Each row of a before or after table is a point. The points were changed in one or more steps. Then noise was added and the rows were shuffled. The steps act on how far a point lies along the listed directions, d1 being the first. Name the steps. A step turns or swaps two directions, mirrors them in a line or flattens them onto one, adds a multiple of one to another, or multiplies one. Angles are multiples of 10 degrees, from the lower direction toward the higher: turns from -170 to 170, lines from 10 to 170 but not 90. Use the fewest steps. Two steps may share a direction if one is a turn and the other turns, adds or multiplies; they go together, in the order done. Otherwise the lowest direction goes first.
(in the rows, 128 means zero)

Directions:
(1): [109  81 174]
(2): [ 64 131 105]
Before:
[[144 158  97]
 [144 115 144]
 [ 78  90 150]
 [151 121 131]
 [ 90 118 130]
 [150 128 123]
 [ 90 127 109]
 [106 131 135]]
After (8 x 3):
[[ 67  91 153]
 [170 220  36]
 [160 140 113]
 [140  93 165]
 [ 38  17 220]
 [158 119 133]
 [ 82 131 102]
 [ 96 121 144]]
Steps: multiply d1 by 3; multiply d2 by 1.3

Directions:
(1): [ 64 157 150 156]
(2): [171 187 150 146]
Before (11 x 4):
[[ 35  79 111 123]
 [114 207 119 140]
 [ 90 127 174 137]
 [ 55  64 131 132]
 [115 190 154 153]
 [113 144 135 147]
 [121 135 146 117]
 [142 185 149 124]
 [113 105 133 126]
 [235  60  75  89]
 [190 125 109 119]]
After (11 x 4):
[[221 122 138 126]
 [160 149 182 127]
 [ 82 159 144 128]
 [125 135 147 109]
 [133 153 135 149]
 [ 98 186 154 155]
 [150 119 133 129]
 [ 90   7  68 100]
 [ 83  89 107 123]
 [228 152 123 113]
 [ 93 200 119 138]]
Steps: mirror d1 and d2 in the line at 40 degrees

Directions:
(1): [130 156 102 209 151 155]
(2): [ 75 160  81 128  94  82]
Before (9 x 6):
[[149 110 157 119 154 161]
 [118 169 103 234 156 153]
 [121 128 122 196 174 152]
 [ 92 168  62 146  93 103]
 [151 111 122 102 128 129]
 [145 113 139 147 151 163]
 [132 149 104 182 146 148]
 [121 137 104 156 123 118]
 [123 169 108 249 149 172]]
After:
[[147 124 145 143 158 160]
 [138  84 192  27 120 107]
 [102 137  95  76  78  87]
 [145 103 157  79 124 125]
 [150 103 150 125 142 159]
 [132  75 177  74 150 120]
 [141  79 204  28  97 118]
 [144 127 105 148 137 137]
 [127 108 124 105 114 109]]
Steps: mirror d1 and d2 in the line at 100 degrees

Directions:
(1): [ 75  77 189 135 137 108 105  80]
(2): [119 161 117 191  82  98  63 132]
(3): [167 140 173 184 129 198 142 103]
(4): [ 75 160 118  83  94 194 102 111]
(5): [134 109 147 120  35 113 180 129]
Before (12 x 8):
[[113 127 153 180 134 141 108  99]
 [159  88 177 137 102 159 182 113]
 [130 138 193 158 115 184 134  89]
 [119 139 114 129 145 152 106 127]
 [151 145  90 124 148 111 124 144]
 [159 109 139 152 156 155 132 132]
 [100 147 125 147  86 150  94 104]
 [109 122 174 177  87 139  98  96]
 [150 135 117 134 176 126 110 125]
 [116 123 104  86 177 115 153 138]
 [190 141  89 126 200 139 145 152]
 [160 138 129 152 157 109 139 134]]
After:
[[170 133 134 162 153 103 148 133]
 [246 156  73 150 197 141 181 176]
 [128 131 125 142 144 148 117 127]
 [169 162  64 103 194 133 167 167]
 [116 138 182 147  79 170 148  86]
 [162 141 100 141 165 115 128 141]
 [183 127 127 160 178 119 126 129]
 [100 101 184 196 119 119 114  79]
 [167 126 126 102  64 169 188 140]
 [ 61  85 208 169  68 121  88  63]
 [177 117 131 160 140 149 154 137]
 [ 57 110 161 145  84 136  81  77]]
Steps: add 1.5 times d2 to d1; add 0.7 times d5 to d4; turn d3 and d5 by 30 degrees

Directions:
(1): [154 202 112  98  95 120 112 123 201]
(2): [180  98 146 109 120  66 200 105 140]
(3): [137 126 155 106  90 100 115 227 107]
(4): [ 63  83 168 123 132 114 122 134 204]
Before, 13 rows:
[[ 67 122 150 102 119 130 108 166 143]
 [ 98 109 137 161 168 133 109  96 166]
 [ 81  92 163 129 119 127 101 132 214]
 [ 92  33 170  98 156  86 173 113 184]
 [153 198  94 118 141 121 133  72 198]
 [126  22 148 141 151 118 163 193  30]
 [126  98 151 123 144 106 147 157 151]
 [172 157 145 127 107 118 172 133 128]
 [138 129 154 110 132  74 138 115 166]
 [141 117 148  99 121  93 192 118 110]
 [172 126 148 100 108  61 160  86 144]
 [ 59 110 139 144 176 162 104  93 117]
 [202 230  95 110  81 108 159 151  98]]
After, 13 rows:
[[ 91  68 158 144 143 126 133  80 197]
 [ 41 117 121 119 170 182  75  95 197]
 [ 82 114 136 150 144 154  68 123  69]
 [120 207 104  87  85 153  61 201 209]
 [137 134 124 152 164 121 129  71 172]
 [118 133 148 156 128 160 128 164  85]
 [132  88 114 164 187 130 163  89  57]
 [143 171 124 103 140 111 148  60 180]
 [ 82 108 146 146 163 129  97 121 111]
 [ 93 109 154  92 122 101 151 123 172]
 [ 97 123 137 134 150 146 109 149 162]
 [ 74 154 126 120 130 169  99 147 101]
 [136 121 134 146 114 120 157 205   7]]
Steps: turn d1 and d2 by 160 degrees; turn d3 and d4 by 30 degrees

Directions:
(1): [ 90  97 130 131 184 205 147 142  95  78  88]
(2): [182 156 127 141 132 172 178 207 173 152 131]
(3): [ 93  71 104 167 162  59 139 185 154 114 145]
Before, 13 rows:
[[161 149 142 130 119 150 150 149 158 134 123]
 [140 145 153 132 157 249 156 122 101  93  53]
 [154 153 139 110 134 153 139 142 147 138 132]
 [134 139 145 138 112 150 136 128 126 136 126]
 [102 121 129 139 124 114 100  95 111 117 127]
 [156 169 139  94 101 182 119  81 120 147 110]
 [151 157 142 110 110 121 110 101 113 142 120]
 [156 168 137  88 118 188 118  97 118 152 102]
 [133 118 142 130 115 106 102  74 112 144 128]
 [161 141  89 108 124 109 128 128 140 129 107]
 [136 152 147 117  95 138 107  56 101 132 137]
 [ 66 102 128 113 154 169 128 112  97  81 105]
 [103 105 123 147 206 238 179 179 106  90  71]]
After:
[[144 134 141 133 137 164 153 153 148 117 113]
 [150 124 139 137 107  94 111  95 131 159 139]
 [126 130 143 142 121 147 137 132 123 129 125]
 [119 131 129 139 109  99 100  98 125 132 136]
 [144 146 139 131  95 108 117  88 126 142 151]
 [162 140  88 112 129 119 135 139 142 126 103]
 [135 137 127 105 136 159 120 119 124 140 109]
 [154 151 136 120 115 113 120 126 127 144 124]
 [138 137 137 114 150 158 141 147 141 125 123]
 [141 142 130 114 118 152 126 109 133 140 115]
 [ 90 105 143 137 165 192 128  90  81  73  59]
 [ 56  80 124 135 201 200 134 107  65  68  69]
 [ 61 103 127 109 131 124 103  80  94  91 120]]
Steps: turn d1 and d2 by -40 degrees; multiply d3 by 0.4

Directions:
(1): [117  78 203 109  89 144 136 160 212 131 115 123]
(2): [105 140 155 174 148 210 161 174  96  77 155 107]
Before, 12 rows:
[[102 123 154 156 127 144 142 149 156 138 156 103]
 [141  95 141 119 107 131 131 169 158 137 115 116]
 [127  68 169  68  93  79 109 119 248 173 114 154]
 [133 119 159 130 112 151 144 129 175 139  94 109]
 [111 194  90 173 168 208 153 163  48  48 129 111]
 [141 105 187  77 107 107 127 119 228 172  76 141]
 [125 190 118 199 130 210 167 150  32  58 152 128]
 [136 144  84 172 140 160 140 148  32 130 174 120]
 [103 105 190 129 116 187 182 187 202 127 126 107]
 [184 173  51 124 163  44  90  68  83 143 132 148]
 [116 111 213 158 115 205 174 194 139 122 127 113]
 [146  77 110 133 103 121 116 133 133 143 102 112]]
After (12 x 12):
[[ 98 155 157 166 140 237 166 197 110  40 125 102]
 [145 101 103  64 112  32  89  76 198 191 112 168]
 [116  92 180  95  97 133 160 160 234 162 108 118]
 [158 130 134  69 122  64 108  82 193 191  72 151]
 [107 115 155 143 118 124 134 142 174 150 148 108]
 [141 121 144 118 109 126 133 113 176 153  88 116]
 [150  85  97 135 109 113 112 125 121 146 103 113]
 [126  86 222 125  90 160 157 178 188 153 105 124]
 [170 194  55 164 186 103 113  97  40 104 156 133]
 [123 124 129 176 126 195 154 178  62 114 176 111]
 [149  99 125 109 107 107 121 155 157 150 109 123]
 [112 149 183 188 100 236 179 184  97  53 145 120]]
Steps: turn d1 and d2 by -40 degrees

Directions:
(1): [137 183  94 198 172  59  69  85 123 134 126 142 146 133]
(2): [ 91 119  99  77  65 139  49 103 103 148 129 187 130 167]
(3): [ 91  98 103 134 136 126 161 106  30 160 162  94 191 110]
(4): [ 32 182 153 122 166 124 152 185 129 131 109 182 147 126]
(5): [120 119 166  56 147  62 161  46 126 104  97 146 119 104]
Before (10 x 14):
[[ 98 172 131 144 162 104 129 169 153 139 109 166 122 110]
 [109 215 142 179 200  82 126 140 182 111  98 130 138 130]
 [139 152  95 161 176  75 116 116 145 130 112 145 136 120]
 [138 142 151 114 169  84 166 101 148 112 108 122 122  89]
 [172 161 151 161 168  90 172 140 199  71  93 136  88 111]
 [105 146 120 117 134 164 151 131 112 137 152 125 116 123]
 [107 141 155  87 151 101  96  84 149  94 101 161 110 147]
 [192  90  91 200 112 180 105 144 107 153 158  63 142 137]
 [103 127  89 148 115 167  95 155  80 174 163  85 156 150]
 [192 118  90 232 149 126 136 145  85 146 180  38 171 118]]
After:
[[117 155 123 135 151 172 170 150 123 135 146 109 117 113]
 [126 132 159  68 170  55 166  55 146 102  94 142 116  87]
 [ 90 167 120 127 140 103  98 168 162 147 113 180 110 121]
 [183  94  55 254  98 227  84 205  98 180 184  49 159 157]
 [ 97 137  66 186 103 198  74 202  80 192 178  86 162 167]
 [110 144  73 117 125  75  51  84 123 140 111 196 140 152]
 [167 128  48 248 112 173  80 187  64 183 203  63 183 159]
 [104 133 166  41 141  75  92  35 141  83  86 183 103 141]
 [ 86 203 124 129 144  96  48 118 167 120  93 182 128 170]
 [175 148 151 131 151  80 153 106 188  72  86 150  83 114]]
Steps: add 1.5 times d1 to d2; turn d3 and d4 by 10 degrees; multiply d5 by 2
